Rows are points. The points of each table are mixes of a few directions, plus a little noise. Count the directions of each table, and those that both share. Where both have some left over, give the other angles between the two spaces (their principal angles), to ten degrees, smallest first.

First:
[[51, 11],
[-8, -1],
[-89, -18],
[-9, -3],
[55, 12],
[23, 5],
[-23, -5]]
Second:
[[-10, 47],
[3, -14],
[-12, 53],
[15, -72],
[3, -14]]
Directions: first 1, second 1, shared 0; angles 90

First:
[[-53, -21, 14, -17, 15, 25],
[1, -24, -9, -39, 26, 31],
[-47, -35, 7, -42, 31, 43],
[32, 53, 5, 76, -53, -67],
[53, 28, -12, 29, -23, -34],
[-9, 5, 5, 12, -7, -8],
[75, 20, -24, 7, -10, -21],
[-52, -27, 12, -26, 21, 32]]
Second:
[[34, -12, -20, -32, 18, 17],
[16, 22, 2, 30, -20, -26],
[28, -9, -15, -22, 13, 13],
[76, -5, -32, -33, 17, 10],
[-58, 26, 35, 62, -37, -37],
[-55, -17, 17, -10, 10, 19],
[68, 46, -12, 54, -39, -56],
[-53, -36, 9, -42, 30, 44],
[-55, -14, 18, -7, 8, 17]]
Directions: first 2, second 2, shared 2

First:
[[13, 4, -24, -57, -9, -29, -16, 29, 32],
[0, -37, 34, 10, 83, -18, -40, -14, 14],
[-48, 32, 29, 47, -24, -43, 110, -5, -60],
[31, 17, 18, -2, 3, 22, 12, -3, -19],
[-1, -22, -24, 8, -24, 29, 15, 1, -15],
[30, -9, -31, -27, -18, 38, -39, 8, 21],
[-24, 15, -5, 23, -13, 1, -42, -20, 28]]
Second:
[[-55, 4, 43, -19, 1, 27, -27, -21, 5],
[-2, 1, 1, 0, 0, 1, -1, -1, 0],
[-68, 6, 53, -24, 1, 32, -32, -25, 7],
[14, -1, -11, 4, 0, -8, 7, 5, -1],
[121, -9, -93, 43, -1, -57, 58, 45, -13],
[92, -8, -72, 33, -2, -45, 44, 34, -8],
[-39, 3, 31, -14, 0, 20, -18, -15, 3],
[-22, 2, 17, -7, 1, 11, -10, -9, 2],
[14, -1, -12, 6, 0, -8, 7, 6, -2],
[-57, 4, 44, -19, 1, 28, -28, -21, 6]]
Directions: first 5, second 1, shared 0; angles 60

First:
[[45, -36, -51, 2, -6, -17, 6, 17, 5, 22, -31, -29],
[-42, 20, 4, 24, 33, 22, -5, -31, -13, 28, -27, 9],
[47, -22, -3, -27, -35, -23, 6, 38, 13, -32, 32, -6],
[-50, 90, 13, 61, 68, 52, 27, -34, -64, 0, 5, 43],
[29, 21, -27, -4, -38, -34, 21, -43, 23, -19, -10, -15],
[-42, 10, 63, -10, 16, 27, -18, 24, -10, -20, 45, 32],
[-37, -21, 49, -23, -1, 9, -30, 13, 16, 2, 17, 9],
[80, -71, -70, -35, -66, -64, 1, 2, 55, 13, -41, -60],
[-28, 8, 23, 11, 31, 27, -7, 14, -21, 7, 8, 18]]
Second:
[[0, 24, -29, -13, -5, 14, 0, 24, 4, -12, 39, 29],
[20, 16, 49, -26, -24, 8, -17, -24, 23, -18, 2, 16],
[39, -46, 57, -38, 29, 45, -65, -18, 69, -9, 11, -3],
[-8, 32, -36, -33, 10, 18, 12, 35, -13, -4, 54, 49],
[16, -14, 8, 64, -72, -36, 27, -28, 5, 2, -40, -44],
[-6, 2, -88, 37, -8, 6, 10, 49, 4, -4, 40, 1],
[-67, 33, -6, -13, 75, -26, 3, -3, -71, 10, -55, -8],
[7, -47, 44, 21, -4, -29, 30, -36, -19, 35, -51, -39]]
Directions: first 4, second 5, shared 0; angles 30, 50, 50, 50

First:
[[-9, -44, 18, 8, -8, 21, -8, 62, 6, -7, -36, 69, -52, 44, -4, -5, 55, 54, -16, 9],
[4, 17, 9, -6, -3, -7, -13, -12, 0, 17, -2, -8, 9, -12, -12, 4, 2, 0, -11, 14],
[-1, 3, 24, -6, -20, -3, -6, 8, 33, 3, 1, 31, 25, 29, 7, 18, 24, -7, -31, -11],
[-18, 52, 21, -22, -44, -8, -4, -32, 52, 17, 36, 16, 98, -19, 1, 32, 8, -75, -17, -41],
[-37, -2, -63, 9, 11, 33, 17, -4, -65, -1, 15, -19, -34, -106, -31, -44, -38, -26, 101, -11],
[29, -25, 2, 8, 18, -16, 18, 1, 2, -18, 0, -23, -15, 48, 30, 7, -22, 15, -24, -3],
[29, -51, 21, 5, 4, 3, -14, 47, -47, 40, -28, 16, -93, 13, -14, 2, -9, 64, -44, 41],
[6, -28, 4, 4, -4, 4, 14, 23, 5, -10, -1, 20, -18, 31, 16, 4, 1, 8, -13, -14],
[10, 11, -15, 5, 22, -13, 10, -28, -2, -19, 8, -43, 14, 3, 13, -6, -22, -7, 12, -1],
[-12, 65, -21, -2, 24, -14, -13, -66, 17, -21, 7, -58, 65, -32, -8, -15, 5, -23, 40, 14]]
Second:
[[-6, -16, -82, 25, 43, 58, -32, 28, 27, 6, -36, 27, -11, -3, -26, 14, -17, -8, -22, 4],
[-30, -9, -32, -4, 7, 13, -18, -2, 10, -6, -6, 21, 6, -5, -7, -4, -17, -4, -9, 16],
[55, 14, 32, 17, 2, -5, 23, 15, -10, 13, -1, -30, -16, 9, 4, 13, 27, 6, 11, -30],
[-4, 22, 121, -43, -69, -91, 44, -46, -40, -14, 56, -34, 20, 3, 40, -23, 21, 10, 32, 1],
[-69, -30, -107, 2, 35, 56, -54, 6, 35, -10, -30, 58, 8, -13, -28, -4, -45, -12, -31, 36],
[63, 24, 78, 4, -21, -38, 41, 1, -25, 10, 18, -46, -10, 12, 18, 7, 38, 9, 24, -33],
[0, 3, 12, -4, -6, -9, 4, -4, -4, 0, 5, -4, 1, 1, 4, -2, 2, 1, 4, -1],
[44, 13, 36, 9, -4, -12, 23, 8, -11, 10, 3, -27, -10, 9, 7, 9, 23, 4, 11, -23],
[-56, -19, -58, -7, 13, 26, -32, -5, 19, -10, -11, 38, 11, -9, -13, -8, -31, -6, -18, 30]]
Directions: first 5, second 2, shared 0; angles 70, 70

First:
[[-16, -10, -35, 2, -25, 16, -18, 19, -46, -48, 6, 21, -15, -24, 5, 8, 15, 23, 8, 10, 17, -13, -9, 12, 4, 18, -1, 17, -15, 7, -6, -24],
[22, -55, -11, 54, 9, 14, -31, 23, -56, -98, 4, 0, -19, -49, 2, 14, 29, 7, 15, 3, 11, 6, -42, -5, 27, 36, 54, 13, -17, -21, -29, -29],
[-73, 45, -1, -59, 5, -11, -1, 4, 58, 109, -17, 37, 31, 30, 35, -1, -21, 68, 11, 10, 4, -2, 50, 2, -20, -22, -25, -10, 19, 7, 35, -9],
[67, -5, 38, 8, 19, -15, 23, -48, 22, -17, 8, -33, -7, 22, -34, -12, -15, -76, -30, -23, -30, 14, 3, -23, 11, -18, 0, -7, 29, -7, -4, 34],
[-34, -14, -23, 14, -5, 13, -23, 38, -26, -13, -5, 17, 2, -30, 22, 11, 18, 50, 24, 12, 21, -5, -18, 11, 2, 20, 19, 5, -23, -4, -6, -28],
[-47, 26, -46, -27, -46, 13, -1, 29, -30, 12, 5, 26, -5, -5, 12, 3, 5, 36, 9, 15, 25, -29, 8, 30, -20, 7, -39, 12, -26, 28, 6, -11],
[3, -24, 22, -14, 49, -11, -35, -39, 27, -28, -13, 34, 6, 3, 12, 3, -7, 25, -8, -5, -22, 29, 30, -40, 33, -3, 47, 5, 65, -35, 7, -35],
[87, 12, 67, 44, 14, -22, 71, -22, 53, 63, 10, -104, 11, 35, -44, -20, -17, -121, -21, -28, -26, 10, -36, 0, -23, -29, -24, -38, -29, 5, -12, 91],
[-6, 24, -10, -22, -22, 2, 15, -5, 2, 18, 6, 1, -2, 15, -8, -7, -8, -10, -9, -1, 2, -11, 14, 12, -14, -10, -34, 2, -4, 19, 9, 14]]
Second:
[[48, -2, -23, -24, -6, -15, 1, -4, -21, -17, -19, -22, -15, 4, -19, -2, -1, -51, -7, 3, -36, 2, -13, -7, -10, 14, -10, 26, 10, 20, -29, 17],
[51, -26, -52, 32, -35, 15, -41, -26, -16, 5, -4, -42, -19, -4, -37, -16, -37, -96, 17, 34, 15, -9, -24, 28, -2, -31, -36, 30, -67, -18, -33, 6],
[5, 18, 51, 8, 14, -15, 35, -14, 21, 1, 19, -6, 5, 25, -8, -9, 6, -7, -21, -30, -4, 0, 16, -17, -3, -10, -2, -30, 25, 4, 22, 23],
[-48, -5, 34, -1, 29, 18, 26, 21, 8, -25, 16, 38, 18, -31, 43, 29, 29, 104, -4, -16, 4, 8, 0, -12, 23, 30, 56, -21, 31, -13, 24, -26],
[33, -41, -82, 43, -45, 33, -67, -18, -24, 8, -5, -30, -17, -26, -29, -10, -42, -81, 36, 55, 34, -11, -33, 45, 5, -33, -31, 45, -94, -31, -42, -17],
[-70, 37, 28, -52, 26, -29, 16, 40, 14, 30, -17, 47, 21, 18, 44, 10, 32, 100, -2, -21, -11, 3, 35, -23, -18, 28, 13, -22, 61, 28, 31, -11],
[42, -5, 4, 9, -2, -3, 13, -20, -3, -16, 6, -26, -10, 7, -23, -8, -6, -52, -14, -6, -13, 1, -11, -3, 4, -6, -7, 2, 0, 2, -11, 19],
[-100, 21, 36, -2, 17, 1, 1, 29, 29, 41, 8, 52, 29, 2, 51, 6, 17, 121, 15, -12, 38, -3, 35, -1, -1, -1, 15, -38, 14, -9, 49, -32],
[40, 0, 3, -9, 4, -9, 17, -9, -7, -22, -3, -16, -11, 2, -15, 1, 3, -35, -15, -10, -29, 4, -10, -10, 0, 11, 3, 7, 17, 11, -14, 18]]
Directions: first 4, second 4, shared 1; angles 30, 60, 70

First:
[[-9, 39, 8, 17, -12, -16, 8, -25, -13, 18, 15, 3, 2, 1, 0, -18, 2, -16, -2, -6, 7, 4, 11, 16, -14, 13, 33, 11, 1, 15, -18, -30],
[4, 5, 3, 2, 0, -1, 8, 2, 7, -4, -3, 6, -2, -5, -9, -14, -2, -2, -4, -4, -4, -4, -2, 8, -1, -7, 3, 12, 10, 4, 8, -3],
[18, -108, 13, -46, 33, 38, -8, 84, 12, -37, -37, -19, -12, 29, 14, 67, -10, 48, 14, 21, -3, -11, -18, -44, 34, -24, -84, -74, -27, -40, 50, 83],
[-13, 76, 100, 37, -14, -53, 87, -8, -23, 43, 17, 13, -14, 40, -27, -52, -1, -37, 0, -10, 17, -23, 37, 70, -39, 8, 93, -13, -2, 47, 6, -52],
[2, -31, 22, -13, 11, 7, 7, 30, -9, -2, -8, -10, -4, 24, 7, 26, -2, 14, 9, 8, 3, -4, 4, -11, 6, 0, -18, -41, -19, -11, 13, 23],
[-2, 25, -35, 8, -10, -2, -19, -35, 8, -1, 7, 9, 7, -29, -4, -21, 3, -11, -8, -8, -4, 11, -7, 1, -2, 2, 8, 44, 18, 4, -17, -20],
[-2, 13, -30, 3, -6, 5, -20, -23, 2, 2, 7, 2, 8, -19, 4, -5, 4, -5, -3, -3, -3, 9, -4, -5, 0, 7, 2, 24, 8, -1, -17, -11],
[-7, 22, -54, 6, -13, 5, -44, -45, -4, 5, 16, -1, 14, -30, 14, -1, 6, -9, -5, -5, -3, 19, -5, -15, -1, 17, 2, 36, 9, -4, -38, -23],
[-9, -7, -19, -2, -5, 7, -33, -15, -21, 10, 14, -14, 8, 7, 27, 32, 6, 3, 7, 6, 6, 15, 3, -25, 1, 25, -8, -22, -23, -13, -28, -1],
[20, -33, -5, -14, 15, 13, 13, 37, 40, -34, -30, 12, -7, -21, -27, -17, -11, 16, -7, -3, -17, -14, -23, 6, 15, -42, -33, 22, 29, -4, 44, 34]]
Second:
[[-23, 19, -20, 27, 3, 12, -28, -4, 4, -25, 6, -17, -6, -1, 2, -42, 2, 7, -25, 1, 7, 5, -9, 39, -21, -17, -7, 34, 0, 13, -31, 39],
[15, 29, 9, -5, -14, 18, 27, 20, 37, -21, -22, 13, 9, -15, -26, -1, -30, 1, 28, 13, -23, 18, 2, 6, 16, -8, -9, 10, 26, -14, 54, -8],
[-4, 29, -34, 7, -6, 23, -30, 10, 25, -33, -12, -15, 0, -8, -18, -13, -16, -5, -10, 3, -10, 19, -9, 14, -8, -14, -24, 20, 2, -5, 18, 16],
[19, 7, 50, -10, -11, -1, 67, 15, 20, 7, -13, 32, 12, -11, -12, 5, -20, 9, 43, 13, -17, 2, 11, 0, 27, 2, 14, -3, 33, -10, 44, -21],
[-3, -42, 72, 3, 11, -38, 65, -17, -40, 50, 24, 28, 1, 12, 33, -4, 26, 19, 17, -1, 19, -32, 14, 1, 11, 16, 46, -16, 9, 16, -43, -9],
[-16, -33, 27, 11, 14, -27, 11, -21, -41, 32, 27, 3, -6, 15, 32, -12, 31, 11, -13, -8, 25, -25, 4, 6, -8, 9, 27, -6, -10, 20, -59, 9],
[-5, -9, -26, -2, 6, -2, -34, -8, -14, 3, 6, -15, -6, 7, 7, 9, 12, -8, -20, -9, 9, -3, -5, -11, -11, 4, -7, -8, -21, 2, -18, 2],
[12, 4, 54, -1, -8, -5, 68, 10, 14, 8, -7, 30, 10, -8, -5, -7, -15, 14, 38, 13, -11, -2, 11, 11, 22, 0, 19, 3, 33, -3, 26, -12],
[29, 13, -26, -31, -13, 16, -10, 19, 28, -11, -26, 2, 7, -10, -28, 47, -24, -20, 19, 1, -24, 19, 0, -40, 17, 6, -25, -23, -2, -27, 69, -36],
[-40, 18, -95, 31, 12, 22, -121, -16, -10, -42, 14, -59, -19, 9, 7, -37, 19, -11, -76, -15, 21, 10, -25, 30, -52, -19, -36, 35, -43, 18, -65, 59],
[17, -34, -11, -30, 5, -17, -14, -8, -25, 33, 3, -1, -2, 10, 9, 56, 16, -17, -1, -13, 5, -11, 4, -56, 8, 23, 1, -46, -28, -10, 6, -38]]
Directions: first 3, second 3, shared 0; angles 40, 50, 70

First:
[[1, 43, 62, -4, 7, 2, 30, 4, -23, 39, 46, -20, 27, 26, -21, 29, 59, 65, -74, -4, -12, 19, -20, -46, 3, -24, -9, -4, 14, 12, -21, 16],
[19, -30, -2, 12, 10, 22, 9, -13, 17, -19, 15, 24, -5, -33, 9, 9, -44, -20, -2, 1, 9, -16, 10, -21, -28, 33, -8, -20, -31, 5, 5, 12],
[-7, -52, -42, -18, -5, -12, -44, -76, 84, -46, -21, 24, -27, -13, 42, 1, -27, -69, 73, 20, 3, -3, 18, 20, 36, 52, 40, -7, 6, -12, -11, -38],
[2, 19, 25, -6, -24, -6, -10, 8, -9, 23, 39, -24, 49, 29, 12, -24, 32, 39, 2, 8, -26, 20, -14, 1, 15, -13, 2, -31, 42, 11, -22, 27],
[-24, 4, 35, 0, 8, -1, 31, -2, -2, 13, -15, 17, -45, -4, -41, 38, 25, -8, -22, -13, 32, 11, -6, -23, -12, -9, -6, 34, -34, 11, -1, -55],
[-24, -4, 10, -1, -21, 6, 18, 15, -16, 13, 3, 3, -8, -9, -23, -20, -6, 7, 15, -13, 14, 4, -5, -1, -24, -7, -24, -2, 8, 14, 1, -7],
[-29, 8, -67, -9, 7, 1, 20, 17, -40, -11, -57, -8, -37, -24, -35, -26, -39, 4, -14, -22, 17, -41, 8, 21, -15, -27, -34, 44, 8, -24, 43, 15],
[61, 10, -23, 26, 15, -10, -50, 46, -10, -14, -9, -14, 48, 30, 55, -7, 0, -19, 23, 25, -38, 8, 8, 51, 28, -7, 35, -14, -14, -15, 3, 30]]
Second:
[[-5, 36, 10, 0, 42, -7, 33, 5, -25, 11, -34, -1, -41, 7, -40, 55, 36, 16, -76, -12, 18, -8, -4, -24, 6, -30, -1, 58, -33, -14, 15, -26],
[-36, 13, -23, 0, -59, -45, -47, 83, -37, 20, -62, -23, -2, 52, -5, -65, 37, -30, 121, -1, 4, 42, -11, 107, 23, -53, 10, 29, 33, 7, 0, -52],
[-10, -1, -7, -6, -28, 7, -1, 10, -13, 8, 24, -15, 30, -2, 4, -45, -15, 24, 18, -3, -11, -4, -3, 7, -11, -4, -20, -28, 39, 6, -2, 37],
[-4, -9, -2, -24, 9, 6, 2, -81, 47, -13, 35, 0, 8, -10, 15, 15, -1, 19, -34, 8, -14, -14, 2, -44, 21, 32, 10, -21, 30, -8, -14, 21],
[33, -7, 3, 7, 10, -9, -34, -12, 30, -13, 6, 3, 19, 18, 41, 16, 13, -23, 16, 22, -20, 14, 5, 12, 29, 17, 38, -14, -11, -5, -14, -6],
[-5, -12, -4, -5, -28, 24, 13, -1, -12, 5, 49, -10, 41, -23, 4, -52, -42, 36, 3, -7, -14, -16, -1, -14, -32, 12, -36, -51, 42, 11, 0, 64],
[-46, -5, -1, -7, -6, 19, 54, 2, -28, 9, -12, 12, -46, -41, -59, -8, -29, 15, -24, -31, 39, -23, -2, -29, -50, -8, -51, 22, -6, 9, 21, -8],
[21, -20, 4, 13, 3, 2, -16, 2, 19, -13, 1, 16, 2, -4, 22, 7, -13, -31, 27, 10, 0, 7, 6, 9, -1, 19, 16, -13, -26, 4, -5, -11],
[49, -19, 21, 23, 45, 23, 10, -21, 27, -20, 20, 29, -3, -26, 20, 54, -24, -22, -43, 10, 1, -10, 12, -40, -14, 38, 14, -14, -63, 0, -1, 5],
[3, 25, -1, -1, 12, -21, -12, 13, -8, 6, -27, -10, -9, 29, -2, 20, 40, -3, -8, 4, -3, 13, -4, 18, 29, -24, 21, 32, -6, -11, -1, -25]]
Directions: first 6, second 5, shared 5

First:
[[-72, -15, 27, -28, 19, 4, 38, -19, -53, -2, -20, 49, 47, 11, -43, -49, 6, -19, 82, -36, 20, 9, 2, 47, -3, 27, 29, 43, -5, -39, -1, -44],
[84, 18, -31, 34, -23, -4, -46, 23, 63, 2, 25, -57, -55, -13, 51, 58, -7, 23, -98, 43, -25, -12, -2, -55, 3, -32, -35, -51, 5, 46, 2, 52],
[105, 22, -38, 41, -27, -6, -57, 28, 77, 3, 30, -71, -69, -16, 62, 71, -9, 27, -121, 54, -30, -15, -3, -68, 4, -40, -43, -63, 7, 57, 2, 64],
[-12, -3, 5, -5, 4, 1, 6, -3, -9, -1, -4, 8, 8, 3, -7, -9, 1, -4, 15, -6, 3, 2, 0, 9, 0, 5, 5, 7, -1, -7, 0, -7],
[2, 1, -1, 1, -1, 0, -1, 1, 3, 0, 2, -1, -1, 0, 1, 1, 0, 1, -3, 1, -1, 0, 0, -3, 0, -1, -2, -2, 0, 1, 0, 1],
[-38, -8, 15, -16, 9, 2, 21, -11, -29, -1, -10, 26, 26, 6, -23, -26, 2, -10, 44, -20, 11, 5, 1, 26, -2, 14, 16, 23, -1, -21, -1, -23],
[-85, -18, 31, -34, 22, 4, 46, -23, -62, -2, -23, 58, 56, 14, -51, -58, 7, -22, 98, -44, 24, 12, 2, 55, -4, 32, 35, 50, -6, -46, -1, -51],
[15, 4, -6, 7, -4, -1, -9, 4, 12, 0, 5, -11, -10, -3, 9, 11, 0, 4, -18, 9, -4, -3, -1, -11, 0, -5, -6, -9, 1, 9, 0, 10]]
Second:
[[-21, -12, 8, -22, -12, -22, -11, 5, 71, 67, -56, 22, -71, -18, 52, 2, 61, 26, -46, 49, 3, -17, -64, 54, 24, 82, 93, 6, -17, 37, 59, 71],
[44, 5, -16, 18, 2, 18, 0, 22, 5, 3, 28, -25, 0, 9, 25, 11, -20, -7, -28, 9, 0, -12, 2, -19, 2, 0, -15, -23, 8, 2, -15, 15],
[23, 25, 25, 40, 16, 61, 15, -33, -12, -13, -3, -39, 16, 2, -29, 36, -33, -25, -40, -14, 1, 26, -9, 16, 22, -13, 9, -26, 17, -9, 9, 3],
[7, 17, 12, 52, 28, 7, 29, -5, 9, 0, 18, -1, 5, -21, 9, 20, -7, -7, -14, 27, -26, 4, -14, 15, 8, 27, 25, 2, -15, 0, 30, 12],
[21, 4, -10, -14, 4, 13, -16, 18, 36, 29, -19, 12, -58, 0, 36, -1, 25, 8, -54, 47, 0, -21, 1, -17, 7, 22, 46, -24, -3, 21, 36, 19],
[11, 13, 10, 30, -29, -20, -26, -39, 7, -39, 5, -56, 19, -19, -38, 54, -23, 13, -12, -34, -17, 36, -10, -3, 2, -65, -68, -3, 11, 15, -23, 12],
[-26, -30, -17, -20, -26, -77, -7, 29, 41, 37, -4, 22, -17, -16, 52, -17, 40, 35, 30, 19, -6, -24, -42, 30, -7, 55, 11, 35, -25, 22, 0, 49],
[-43, -11, -15, -45, 21, -21, 6, 16, -63, -37, 18, 71, 27, 15, -36, -68, 5, -6, 89, -11, 2, -12, 83, -59, -41, -41, -32, 28, -11, -35, -19, -102],
[-15, -26, -5, -19, -32, -24, 1, -1, -33, -12, 12, -23, 59, 18, -19, -11, -23, -1, 63, -67, 23, 9, -13, 24, -7, -15, -62, 23, 13, -17, -67, 3],
[1, 13, 7, -19, 30, 65, 10, -12, -63, -33, 0, 17, 21, 31, -52, -27, -27, -35, 15, -23, 19, 8, 66, -42, -8, -49, -8, -19, 21, -36, -10, -82]]
Directions: first 1, second 6, shared 1
